Rows are points. Each copy is the shape, with its points in the same order, stretched, turned, moved and blurred by noise. Some copies are also mirrored. Which?
In the rows, 128 means zero.

Shape (8 x 2):
[[176  59]
 [105 153]
 [ 85 180]
 [125 133]
 [172 150]
 [108 154]
 [ 85 171]
 [ 74 161]]
Copy 1:
[[183  70]
 [ 96 143]
 [ 70 162]
 [118 128]
 [176 139]
 [ 97 143]
 [ 69 152]
 [ 57 151]]
Copy 1 is: only turned
Copy 2:
[[116  69]
 [159 141]
 [171 162]
 [147 124]
 [112 133]
 [158 141]
 [172 156]
 [180 150]]
Copy 2 is: mirrored
Copy 3 (8 x 2):
[[214 148]
 [119 115]
 [ 94 106]
 [142 126]
 [140 168]
 [121 117]
 [104 103]
 [108  91]]
Copy 3 is: only turned

Shape, 5 rows:
[[ 88 134]
 [ 88 144]
 [143 105]
 [149  87]
 [185 157]]
Copy 1 (5 x 2):
[[104  88]
 [114  78]
 [124 170]
 [116 195]
 [185 164]]
Copy 1 is: mirrored
Copy 2 (5 x 2):
[[127  88]
 [140  93]
 [107 149]
 [ 91 152]
 [175 184]]
Copy 2 is: mirrored

Shape, 8 rows:
[[135 166 161]
 [149 165 166]
 [ 93  88 131]
 [158 117 146]
 [110 100 156]
 [156 137  75]
 [135 177  83]
 [ 88 156 141]]
Copy 1 (8 x 3):
[[ 86 158 146]
 [ 70 157 133]
 [151  99 141]
 [ 84 125  98]
 [117 107 152]
 [135 138  37]
 [142 168  74]
 [139 147 171]]
Copy 1 is: mirrored
Copy 2 (8 x 3):
[[134 127 205]
 [128 150 206]
 [179 103 110]
 [131 169 150]
 [181 129 144]
 [ 62 122 114]
 [ 60  84 149]
 [151  72 177]]
Copy 2 is: only turned

Shape:
[[160 150 122 120]
 [180 138 166 101]
 [138 159 170 144]
 [188 152 137 151]
 [ 94  90 105 155]
 [ 73  90  68 123]
 [107  79 122 138]]
Copy 1:
[[183 107 157 122]
 [168  67 180 110]
 [143 105 169 165]
 [196  74 160 157]
 [102 138  91 128]
 [108 179  86  85]
 [ 93 113 102 110]]
Copy 1 is: only turned
Copy 2:
[[170 124 116 140]
 [187  90 135 132]
 [160  97 135 172]
 [207 122 129 173]
 [101 173 159  89]
 [ 71 183 135  55]
 [109 159 172  76]]
Copy 2 is: mirrored
Copy 3, 7 rows:
[[151 123 148  92]
 [136  77 186 103]
 [146 103 134 135]
 [168  92 127  97]
 [ 99 170  95 114]
 [101 215 126  89]
 [ 81 148 116 101]]
Copy 3 is: only turned

Shape, 10 rows:
[[151  86 104 167 137 170]
 [ 89 148 114 109  80 168]
 [142 136 147 138 116 121]
 [172 161  97 159 118 133]
 [110 159 138  73 119 187]
 [ 64 181 126  80 143 139]
 [170  77  79 131 154 154]
 [ 78 153 112  57 101 146]
 [176 125 119 141 113 127]
 [154  96  89 133 138 188]]
Copy 1, 10 rows:
[[136  78 108 173 129 203]
 [159 166 126  98 163 159]
 [119 153 112 169 131 117]
 [129 142  68 172 166 115]
 [115 141 175 101 206 135]
 [146 147 172  64 161  67]
 [ 88  57  89 150 138 189]
 [114 164 137  63 175 123]
 [105 150  79 177 143 143]
 [114  73 108 156 166 195]]
Copy 1 is: mirrored
Copy 2 (10 x 6):
[[133 133  94 146  53 139]
 [131 161  70  97 141 104]
 [109 148 125 135 144 136]
 [129 135 111 195 135 135]
 [138 150  75  75 176 147]
 [146 115  94  39 199  88]
 [181 139 115 142  52 148]
 [164 157  90  57 171 100]
 [129 155 125 176 118 150]
 [162 137  83 133  67 152]]
Copy 2 is: only turned

Shape:
[[119 103 176 135 141 138 172 119]
 [144 174 171 184 165  96 127 137]
 [141 121 153 162 135 146 146 164]
 [152 112  83  89 125 121 158 163]
 [156 156 110 109  94 153 144  92]
 [116 161  71 168 171 139 112 119]
 [ 76 100  77 109 115  53 115 150]
 [169 166 163 123 159 126  66 114]
 [ 80  94 112  91 137  75 155 193]
 [162 154 157 102 162  89  76 197]
 [148 114 117 172  98 127  80 195]
 [143 109 116 134 124  55 133 109]
 [112  96 131 171  70 142  77 142]
 [177  96 103 125 100  56  63  99]]
Copy 1:
[[106 116 160 144 154 160  91  56]
 [114 134 197 145 193  92 157  74]
 [ 94 104 184 119 173 147 107 110]
 [108 157 124  84 136 138 122 131]
 [174 142 151 122 132 120  81 137]
 [ 93 136 161 154 174  93 167 173]
 [100 120  82 101 101 111 212  95]
 [190 147 136 110 215 136 140 113]
 [ 76 141 112  96 116 155 198  69]
 [147 153 137  55 199 157 185  92]
 [105  66 149  59 167 122 158 143]
 [115 139 111 120 151  73 148  75]
 [128  34 129  89 136 127 137 125]
 [160 113  60  75 183  58 145  92]]
Copy 1 is: mirrored
Copy 2, 14 rows:
[[110 113 125 111  87 144 159 122]
 [155 115 172 151 153 177 197 151]
 [139 132 168  92 106 133 162 147]
 [137 119 127  93 135  62  87 115]
 [154 158  79 118 137 148  86 121]
 [187 149 140 160 113 106 130 171]
 [ 87 153 139 169 131  50 105  95]
 [116 116 147 136 157 169 137 204]
 [ 88 123 147 116 123  36 148 105]
 [ 99  97 189 102 190 105 159 184]
 [122 168 210 102 126 111 117 161]
 [114 116 149 177 131 120  98  85]
 [ 92 197 168 123  94 132 101 151]
 [ 92 128 170 191 142 128  35 114]]
Copy 2 is: only turned

Shape:
[[ 33 160  38 136 171 152  77 135 150]
 [ 39 161  63 126 148 143 113 107  53]
 [  7 139  59 123 149 127  86  72 102]
 [113 115 138 146 153 139 130  78  91]
 [164  85 174 141 135 103 138 144 119]
 [114  88 168 151 110 110 125 130 150]
 [138 115 177  94 155 133 101  97 148]
 [142 112 136 106  86 130  97 100 113]
 [169 110 136 156 119 148 143 114 140]
 [ 77 200 119 123 130 120 177 110 110]
 [120  91 108 119 122 111 152 138 133]
 [165 131 154 142 133  83 111 136 121]
 [146 101 146  84 154 120 135 104 115]
 [138 111 110 134 138  88 125  78 136]]
Copy 1 (14 x 9):
[[106  12 105  99 167 233 137 141 144]
 [ 89  78  91 114 234 175 136 145 169]
 [ 61  26  89 105 229 197 121 125 131]
 [117 131 145 108 194 137 130 106 129]
 [143 192 160 127 124 112 106 145 104]
 [128 170 139 150 129 145 105 132  88]
 [115 130 124  97 126 115  87  80 135]
 [154 137  96 130 159  87  77 115 109]
 [174 156 146 123 138 121 138 118 102]
 [ 68 128 108 135 157 148 195 125 165]
 [134 144 121 108 147 139 132 158  90]
 [142 145 158 134 116 102 107 158 121]
 [121 141 123  76 150 100 109 109 126]
 [126  94 145 101 160 113 134 135  83]]
Copy 1 is: only turned
Copy 2:
[[ 84 160  45 122 229 159  64 104 123]
 [ 95 159  59  99 148 160  94   8 144]
 [ 99 170  20 131 169 174  62  75 166]
 [154 155  99 121 134 126 140  80 166]
 [135 134 201  98 120  86 143 114 134]
 [120 147 176 126 135 126 119 142 155]
 [160  94 117 122 148 115 121 123 134]
 [126 107 136  87 100 151 134 129 110]
 [133 152 147 117 137 119 175 134 131]
 [ 84 137  97 181 124 120 125  75 121]
 [ 93 157 160 100 114  98 114 138 144]
 [140 136 167 109 125 102 124 117  86]
 [139 108 130 100 104  78 128 112 150]
 [128 166 110 129 111 109 120 162 107]]
Copy 2 is: mirrored

Shape, 17 rows:
[[154 133 159 149 132 147 137  84 102 160 210]
 [129  74 137 168 145  93 100  67  81 161 163]
 [ 77 130 122 115 143 150  90 163 180 110 133]
 [ 90 174 113 122 210 176 164  88 123 166 117]
 [ 87 158 106  79 111 109 140 125 194  94 111]
 [101 175 143 108 166 175 197 103 122 171 167]
 [ 89 123 161  83 169 162 155  83 109 201 133]
 [ 86 169 160  91 141 160 127 120 122  90  93]
 [115 141 111  81 166 112 141 177 154  69 109]
 [178 159 106 166  98 123  96 132  95 152 130]
 [136 138 115 185  78 119 119 130  88 166 137]
 [107  93 118 158 136 143 131  86  80 179 195]
 [129 105  97  99 138 172 119  67  70 177 188]
 [ 95 140 116  79 134  90 127 169 154 115 115]
 [104 133  98 168  93 101 116 118  74 113 167]
 [ 74 146 130  75 137 116 126 202 143  93 108]
 [110  84 114 118 113 137 149 160 150  85  91]]
Copy 1:
[[137  92 184 160  99 150  64 125  76 103  46]
 [ 90 127 183 123 155 138  92  64  44 102 119]
 [136 167 136 112 144 126 120 167 173  44 164]
 [187 221 118 146 104 164  60 131  73 129 126]
 [187 149 129  71 117 122 170 115 190  84 160]
 [205 141 124 146 103 143  68 142  77 112  78]
 [154 191 117 128 155 141 108 119  60 142  75]
 [145 189 146  90 112 124 169 201 126 124 145]
 [184 119 143  88 117 127 119 166 159 123 202]
 [ 70 103 123 114  84 136  97 114 118 144 118]
 [ 74  93 114 133  97 125 131 120  83  90 121]
 [112 112 160 143 140 166  60 102  31  77  99]
 [109 130 172  91 139 208  54 113  66 106  65]
 [166 125 117  78 151 103 146 127 159 110 166]
 [ 99  81 161  77 108 131 116 121  68  61 141]
 [162 125 110  76 161  99 162 193 160  84 182]
 [134 119 126 118 140 155 182 152 142  93 218]]
Copy 1 is: mirrored
Copy 2:
[[173 124 112  94 101 172 130  97 164 154 126]
 [124 149  87  58 104 200  85 130 127 159 113]
 [145 121 163 131 119  61 154 137  85 120  84]
 [128 158 180 143 151 140 151 120 131 168 195]
 [143  93 141 105 136  23 115  86  84 162 118]
 [185 121 180 124 142 136 152  95 144 168 168]
 [178 118 179  81 147 152 111 153 142 180 142]
 [155  76 150 157 132  73 117 141 115 168 150]
 [ 93  65 155 127 156  73 158 107  71 148  88]
 [123 138  70 126 151 131 119  85 156  75 148]
 [165 146  76 120 144 139 102  92 130  99 146]
 [169 152 109  73 110 196 131 133 119 141 138]
 [166 144 104  51 128 174 150 156 142 149 162]
 [119  70 156  89 150  69 117 105  75 118  92]
 [150 115  70 106 109 142 113  97  83 125 158]
 [137  48 176 122 156  66 141 128  59 118  95]
 [150 106 119 127 167  92 144 142  73 170  84]]
Copy 2 is: mirrored
Copy 3 (17 x 11):
[[106 105 201 104 133  68 130 128 146 159 177]
 [ 81 140 199  97 177 106 100 123 169 152 127]
 [147 144  74 107 123 109 149  93 141  88 142]
 [159 109 117 197 155  83 132  88 151 190 157]
 [127 159  95 176 140 110 182  95 137  36 110]
 [128  79 134 160 161  64 159 105 129 156 174]
 [ 97 137 110 157 214  71 161 139 164 166 156]
 [152 154  93 158 152 137 174 131 155 117 187]
 [185 168  87 129 131 117 145 113  82  47 144]
 [ 98 158 188 126  44 152 114 118  98 153 135]
 [ 60 111 185 108  83 166 122 109 115 140 118]
 [ 73  77 179  92 164  89  95 126 156 149 142]
 [ 77 114 159 130 155  67  82 170 163 151 158]
 [125 169  82 126 148 121 160  95  97  44 136]
 [ 72  85 179  95 114 158 100 105 129  89 147]
 [142 153  49 101 148 141 164 102  90  42 164]
 [132 142 118 115 141 150 152 156 109  60  78]]
Copy 3 is: mirrored

Shape:
[[ 58 158  86 163  96 183 127 155 142 179  82 100]
 [115 182  76 190 137 129  84 151 117 122 102 101]
 [120 129 126  73 145  82 147 114 153  83 138 185]
 [ 87 104 163 172 155 139 182 152 105 159 145 199]
 [ 95 133 104  82 122  77  82 168  93 128 116 149]
 [138 139  49 162 115  80 144 165 114 148 104  88]
 [144 142  85  96 137 112 137 153  79 127  81 167]
 [ 98 114 156  77 127  74 129  96 116 123 181 196]
 [133 176 128 169  91 150 124 146 140 180  75  88]
 [102 196 101 167 135 132 124 154  87 154  68  96]
 [144  96  75  94 138 112  97 102 102 100 141 165]
 [117 105 150 106 170  88 120  90 104 152 133 178]
 [ 77 143 132 103 161 130 181  72 140 156 164 202]
 [137 136 109 110  98  95 128 132  62  69 133 152]
 [ 82 100 183  92 204 129 174 141 116 121 160 163]
 [142 133 138 125 161 168 170 150 106 167 176 141]
 [147 182  78 172 115 134  93 180 150 152  94 141]
 [111 195 112 172 157 173 187 159 118 211 181 145]]
Copy 1:
[[ 77 212 193 164 106 107 145 153  99 103 153 161]
 [ 80 155 141 205 149 150 142 135 123 149 180 140]
 [ 76  69 112  99  78 115 139 161  57 150 147 108]
 [106 137  90 125  82 101 165 184  60  58  96 205]
 [ 86 139  95 133  86 136 100 150  81 120 214  88]
 [125  96 127 192 150 122 132 130 130 115 142  64]
 [ 79  99  91 149  88 113 119 107  95  79 150 114]
 [115  79  85  75  70 100 117 157  50 133 178 132]
 [123 166 145 184  68 124 145 134 155 112 149 124]
 [ 87 160 145 191  89 136 116 149 131  92 167 154]
 [ 85  70  83 118 160 101 132  83  89 155 161 100]
 [100  73  64  99 103  86 132 150 104 113 156 147]
 [ 82  82 140  72  87  73 161 169  49  98 144 206]
 [113  91  89 147  88 129  81  96  73 135 147 102]
 [ 75 111 104  63  74 157 155 219  84  97 125 174]
 [121 112 109  99  98 166 179 150 121  81 144 162]
 [ 89 162 127 206 112 142 176 126 114 122 182 120]
 [124 140 155 130  98 160 199 175 105  50 169 211]]
Copy 1 is: only turned
Copy 2 (18 x 12):
[[108 137 138 111 140 157 114  10 151  91 143 149]
 [ 86 130 123 111  98 179 115  90 145  91 117 155]
 [153 158  94 103 135  56 128 180 117 105 104 149]
 [162 129  69 129 165 120 105 129 164 152 188 134]
 [102 106 107  94 141 114 119 129  78  62 141 132]
 [ 80 155 159 108 109 155  75 125 144  71 155 147]
 [101  94 121 130 132  99  88 143 121  95 123 131]
 [138 160  75 129 164  68 154 174  86 108 146 129]
 [ 99 118 175 127  96 143 135  57 168 104 149 137]
 [ 90 101 132 141 102 150 113  71 155  64 145 143]
 [110 151 105 125 136 122 109 162  77 126  99 124]
 [135 138  79 149 115  80 121 151  92 127 157 117]
 [135 182  53 149 156  47 130 125 142 128 135 130]
 [121 123 125 142 162 132 135 179 100  83 121 150]
 [205 144  56 130 145  90 117 156 136 107 149  95]
 [132 150 105 140 151 130 118 136 177 122 142  72]
 [ 72 111 142  77 110 145 110  99 169 123 116 153]
 [ 86 158  88 132 156 126 113  96 224 117 160  97]]
Copy 2 is: mirrored
Copy 3:
[[ 91 205 169  78  98  97 108 136 150 173  78 162]
 [ 55 205 157  78 129 102 104  90 166 121 162 110]
 [127  64  54 159 107 113 137  75  76  95 145 117]
 [203 104 121 106 173 102 124  77  96 141  85 129]
 [ 85 111 104 100 156 126 180 120  97  78 130  99]
 [ 64 194 127 137 146 130 122  78 137  43 137 169]
 [ 79 147  81 152 165 113 140  76  87 112 125 116]
 [141  31  76 156 130 134 161 111 107  92 116  95]
 [113 225 145 116  95  98 136 145 164 142 147 158]
 [ 89 238 118  79 116 114 120  95 166 135 134 137]
 [ 51 102 113 176 143 166 130  70  76 100 140  94]
 [142  89  93 140 138 175 171  96 101 136 150 116]
 [132  67  64 137 113 139 103  95 135 164  75 152]
 [ 91 142  91 184 138 109 142  55 110  34 123  86]
 [202  92  64  99 126 159 129  95  49 117 104 125]
 [160 147  91 128 163 156  83 120  94 118 115 156]
 [ 73 175 140  96 165  75 103 123 141 145 180 140]
 [138 164  82  88 163 136  50 135 169 138  92 181]]
Copy 3 is: mirrored

Shape (18 x 12):
[[137 122 172 130 154 103 133 130  91 123 129 152]
 [132 120 147 159 129  80 141 109 136 147 133 147]
 [163 109 122 129 111 154 120 102  94 126 117 157]
 [142 118 169 163 126 113 135 137 122 136  96 167]
 [139 114 107 130 109 127 137  82  99  93 105 128]
 [119 146  99 114 114  95 113 140 141 145 154 124]
 [103 108 101 131 134 129 110 166 137 111 165 113]
 [196  98 117 107 122 141 124  85 115  86 100 168]
 [110 125 112 133 111 121 108 150 146 117 137 117]
 [143 126 119  86 118 131  90 101  97  88 106 138]
 [116 147 148 149 128 116 175 143 142 141 129 159]
 [122 121 146 134 131 116 123  91 111 125 136 178]
 [147 137 176 145 151 106 161 110 131 136 132 153]
 [106 119 106 131 139 109 144 146 135 161 130 108]
 [125 143 110 149 135 123 115 151 151 122 151 104]
 [138  79 105 107 109 131 135 106 129  99  99 145]
 [128 127 143 141 105  84 158 143 111 136 152 133]
 [123 115 155 117 119 149 111 126 164 134 151 105]]
Copy 1, 18 rows:
[[113 154  82  98 116 142 133 165  96 100 130 103]
 [112 123 120 148 114 131 140 112  89 106 146 109]
 [100 126  88 145 124 139 103 130 133 146 131 153]
 [118 127  84 120 100 169 132 143  73 125 139 142]
 [ 76  94  88 122 128 126  90  95 147 126 141 143]
 [124 123 158 130 157  99 145 127 131 155 120 122]
 [126 157 151 142 164 128 175 133 162 138 132 142]
 [ 69 108 100 133 152 180  61 155 118 130 134 166]
 [122 124 145 128 141 128 150 126 146 153 140 157]
 [ 91 115  98  86 163 121  87 150 135 139 139 174]
 [133 131 123 118  96 149 136 133  89 139 116  78]
 [109 152  94 131 127 113 103 134  97 129 155 115]
 [113 140 117 121  84 146 113 153  83 101 121  80]
 [160 128 135 130 132 114 153 113 145 119 114 117]
 [124 148 174 133 137 122 156 130 153 130 122 136]
 [101  97  92 134 157 170  99 123 137 134 160 166]
 [102 104 102 137 118 137 160 131 116 146 119  81]
 [137 134 153 143 116 129 145 159 151 133 164 150]]
Copy 1 is: mirrored
Copy 2 (18 x 12):
[[101 166 166 121 128 119 134 146 127 145 106 100]
 [117 166 116 124 120  78 151 123  79 121 118 109]
 [176 141 125  94 124 110 132 146 165 110 117 110]
 [113 183 116  80 115  86 140 135 128 140 142 114]
 [151 130  94 122 140 123 142 146 167 114 101 118]
 [123 111 111 147 106 134  92 145  71 142  92 121]
 [114 113 109 173  89 167 115 156  66 152 159 105]
 [165 137 106 120 164  96  98 158 192 117 129 102]
 [113 114  96 140 107 146 108 151  80 150 143 119]
 [121 103 119 112 153 151  82 185 171 137  95 106]
 [118 173 120 127  92 101 142 126 114 139 121 158]
 [128 154 128 116 114 101 138 172 126 110 111 116]
 [111 170 153 129 121  73 148 120 127 129 117 130]
 [116 139 118 145  92 137 124 105  92 122 109 117]
 [110 107 102 161  90 123 123 134  80 164 145 114]
 [143 140  90 127 150 146 102 149 151  99 134 112]
 [136 165 136 135 126 123 145 119  69 138  98 127]
 [109  97 146 140 128 131 115 127  93 119 161 128]]
Copy 2 is: mirrored
Copy 3, 18 rows:
[[ 73 129  86 149 133 141 128 149 123 133 158 110]
 [ 81 138 129 117 127 167 113 125 107 146 185 139]
 [116  82 151 184 125 144 123 114  96 127 139 106]
 [ 84 160 129 151 125 177  86 150 119 158 163 108]
 [136 112 156 178 139 138 184 115 108 120 151 137]
 [139 132 133  87 123  85 124 101 115 157 150 121]
 [192 131  94 122 103 104 126 117 148 126 152 111]
 [118  98 185 188 129 138 133 111  93  74 157 103]
 [174 150 131 114 113 117 130 116 136 143 149 113]
 [147 121 147 151 148 103 174 122 116 108 131  94]
 [ 94 143 118 116 131 149  90 158 103 159 159 163]
 [112 105 120 129 134 157 133 153  80 125 164 124]
 [ 50 133 126 117 124 164 110 146 113 123 157 157]
 [136 132  97 125 142 121 102 105 141 169 138 147]
 [155 150 128 110  93 126 129 103 139 133 131 132]
 [163 112 157 164 150 133 132 128 123 117 173 114]
 [ 80 128 113 127 116 112 129 130 129 170 191 139]
 [146 113 139  91 113 142 120 129 185 113 131 129]]
Copy 3 is: mirrored
Copy 4, 18 rows:
[[131 162 172  78 141 125 131  99  58 132 130 126]
 [158 141 124  92  96 133 145 105  76 131  92 129]
 [111 140 168 156 166 200 139 117  99 114 102 118]
 [159 157 134  97 169 118 129 110  61 150  76 131]
 [120 154 142 140 129 196 186 135 133 130 111 103]
 [118 131  87 112  96 138 126 110 162 127 132 143]
 [104  89  98 105 126 131 111 149 159 139 147  97]
 [145 127 201 153 177 249 174 129 133 134  96 113]
 [129 111  85 121 129 123 129 139 159 145 133 126]
 [116 143 154 142 162 191 177 112 148 128 144 144]
 [154 159 112  92 151  86 128 114 115 118 102  97]
 [135 132 142 119 149 157 160  81  84 102 115 118]
 [172 163 177 101 129 110 140 101  74 117 102 114]
 [ 99 135 101  86  95 111 118 142 136 124 100 130]
 [128 117 113 133 109 101 120 133 158 148 122 112]
 [128 111 131 107 155 215 169 161 150 128 108 116]
 [136 169 108  69 105 142 122 121  93 135 134 112]
 [162  94 147 141 135 110 125 151 140 103 151 137]]
Copy 4 is: mirrored

Shape:
[[159  99  83 132 106 116 178 132 147 131 122 135]
 [157 129  95  94 157 147 174 176 142 174 102 123]
 [122  78 123 123 160 134 160 120 138 129 139 158]
 [133 111 108 145 129 122 122 115 108 148 151  75]
 [127 117  88 132 161 173 129 142 118 114 156 176]
 [142 112 154 131 111 120 121  91 159 134 147  90]
 [119 136 121 167 125 116 125  90 149 137 140  90]
 [104 131 125 136 147 137 173 135 110 117 120 154]
 [117  96 121 113 130 147 165 160 111 164 132 190]
 [131  68 121 143 143 179 168 140  92 131  99 181]
 [139 117 133 132 134  79 107 106 106 132 139 120]
 [103  92  76  99 139 163 153 107 119 153  85 174]
 [178 149 128 137 133 120 140  81 128 145 141 106]
 [164 124  88 116 171 132 141 175 152 149  73 124]
 [144 146 149 144  75 130 108 107 140  94 152 110]
 [145 120 144 183 125  81 111 106 142 191 142 119]]
Copy 1:
[[147 166  74 102 131 158 137 173 119 125  82 119]
 [139 126  82 146 106 153 167 190 169 141 105 113]
 [170 111 123  78 141 156 121 138 151 101  84 104]
 [151 151 120 161 147 100 108 146 132 114  69  99]
 [160 130  99 111 194 159 105 145 169  92 154 122]
 [132 152 157 113 130  94 144 111 114 141  62 102]
 [120 163 142 114 144  92 130 141 108  99  94  78]
 [154 129 123  84 109 168  95 174 148  97 137 116]
 [138 102  90  94 117 175  98 165 181 132 114 136]
 [184  86 102  67 149 182  73 184 170 164 124 135]
 [165 134 128 121 111  83 116 128 123  88  83 121]
 [126  56 120  64 170 168 119 191 156  82  93 134]
 [162 182 140 120 136  85 142 164 150 127  97 121]
 [150 102  75 126 120 121 172 176 133 131 130 104]
 [121 182 137 119 136 108 108 114  99 152 126 141]
 [126 157 111 108 115  55 122 136 140 130  90  82]]
Copy 1 is: only turned
Copy 2 (16 x 12):
[[109 153  93 135  68 142 119 143 116 181 108 128]
 [ 80 188 154 115 112 174 131 158 152 184 130 108]
 [123 142  60 145  83 145 167 150  76 159 135  94]
 [163 109  88 145 127 162 154 129 138 157  93 117]
 [119 134  69 177 135 155 128 189 118 120 166  84]
 [148  91  84  90  92 133 140 104 106 131  76 153]
 [167  81 110 141 117 147 150 141  96 121  71 164]
 [125 142 117 174 153 111 139 158 100 150 128  99]
 [ 77 138 107 157  99 150 120 187 107 182 154  40]
 [ 90 131  49 177 122 144 158 198 137 201 170  79]
 [151 104 115 165 110 131 157  81 103 153 133 128]
 [147 131 108 132  79 167 153 223 124 187 205 101]
 [152  96 112 121 136 139 114  96  86 168 104 173]
 [ 82 184 156 145  91 175 170 150 173 161 147 160]
 [138  82  86 126 133  98  91 107 137  99  89 148]
 [115  55 138 164  79 175 156 123  74 162  70 147]]
Copy 2 is: mirrored
Copy 3 (16 x 12):
[[134 167 155 152 128 107 147  87 117 155 149 132]
 [138 197 110 153  84 119 169 140 102 142 170 134]
 [126 184 147 145 121 144  94 116 162 153 178  97]
 [171 173  98 140 152 126 110 137 129 129  80 136]
 [132 190 142 117 138 121 169 126 155 115 210  93]
 [141 139 119  99 118 117  73  99 125 158  75 131]
 [176 156 132 116 125 108  91 120 130 139  67 141]
 [158 151 150 143  95 141 133 124 151 140 164  86]
 [143 187 169 143 115 175 134 106 122 133 218  81]
 [132 191 186 132 138 202 146 115 174 168 221  88]
 [134 130 119 136 133 123  78 146 122 134  98 117]
 [164 181 173 137 144 171 130 119 144 176 249 125]
 [148 162 117 107 132  89 118 142 101 164  70 125]
 [109 176 123 148  83 116 162 154 128 143 175 159]
 [143  94 137  70 118 104 129  72 116 134  86 114]
 [156 182 156 128 130 135  61 139  97 125  52 138]]
Copy 3 is: mirrored
Copy 4, 16 rows:
[[149 100 150 107 103  97 103 124 145 123 127 122]
 [169  73 153 144  81 156  83 137 146 115 117 148]
 [163 117 157 147 134 102 119 142 118 124 150 156]
 [130 130 141 119 126 131 145 138 120  52 143 139]
 [172  94 182 124  80  82 138 165  78 136 112 129]
 [133 159 104 127 140 137 130 141 134  84 171 142]
 [131 146 145 112 122 133 141 153 128  87 150 100]
 [166 109 161 135 112 131 131 147 123 144  99 117]
 [148 116 181 136  86 113 134 126 125 137  95 174]
 [157  94 159 161 112  74 147 167 125 140  91 158]
 [110 141 142 122 156 161 123 135 108 101 145 139]
 [131 105 176 176  87  90 121 122 117 124  95 119]
 [148 135 123 110 124 138  82 163 118  98 131 124]
 [153  55 151 151  94 155  89 164 142 140 140 130]
 [136 143 100  94 106 130 133 149 114 127 133 120]
 [105 168 166 103 128 152 142 161 139  79 160 148]]
Copy 4 is: only turned
